Each row is a point. Examples show where two turns around zero, p and q, send a point. Where does a point land after both, in the order given? Backwards means that the second turn is done in reverse. Each puzzle has new turns, and all numbers are rounded.
(in the rows, 128 means zero)

Turn p:
[155 118] => [154 115]
[121 136] => [122 137]
[ 89 106] => [ 87 110]
[146 152] => [148 150]
Turn q:
[116 107] => [118 106]
[132 165] => [128 165]
[157 148] => [155 151]
[114  91] => [118  90]
[122 128] => [122 127]
Where do these land?
p, then q backwards: [150 144] => [153 139]
p, then q: [120 134] => [120 134]
p, then q: [140 140] => [140 140]
q, then p: [ 78 113] => [ 78 113]
p, then q: [152 109] => [152 109]

Turn p:
[105 137 122] => [142 108 120]
[110 130 175] => [ 99  92 147]
[154 125 101] => [137 163 117]
[126  93 111] => [153 144 154]
[144 155 132] => [109 132 103]
Turn q:
[ 87 111 156] => [ 81 148 115]
[137 161 119] => [158 144 138]
[139 102 108] => [131  97 113]
[149 138 130] => [142 123 146]
Where do these land?
q, then p: [131 111 145] => [135 110 143]
p, then q: [166 152  76] => [195 141 121]
q, then p backwards: [122 123 129] => [132 134 131]
p, then q: [117 132 161] => [ 97 126 113]
p, then q: [104 122 128] => [117 108 137]

Turn p:
[137 125 154 112] => [118 151 147 136]
[143 133  46 150] => [176  89  69 141]
[117 134 127 111] => [136 141 130 113]
[139 115 143 129] => [120 130 143 143]
[127 144 150 135] => [102 137 126 123]
[104 117 148 131] => [116 121 152 110]
Turn q:
[ 86  94 112 129] => [178 114 108 118]
[105 114 142 117] => [143 130 117 102]
[174 153 124 117] => [ 79 126 133 149]
[148 166 127 134] => [ 99 124 158 139]
[127 113 135 143] => [141 145 125 132]
Where do these land?
q, then p: [126 109 171 140] => [128 164  97 117]
p, then q backwards: [119 124 158 107] => [131 149 155 145]
p, then q: [165 119 140 119] => [137 145 163 139]
q, then p backwards: [101 123  95 129] => [125 103  95 137]
p, then q: [157 154 120 121] => [131 108 153 153]
q, then p: [111 106 105 165] => [109 123 110 172]
p, then q: [116 161 108 116] => [108  93 121 139]
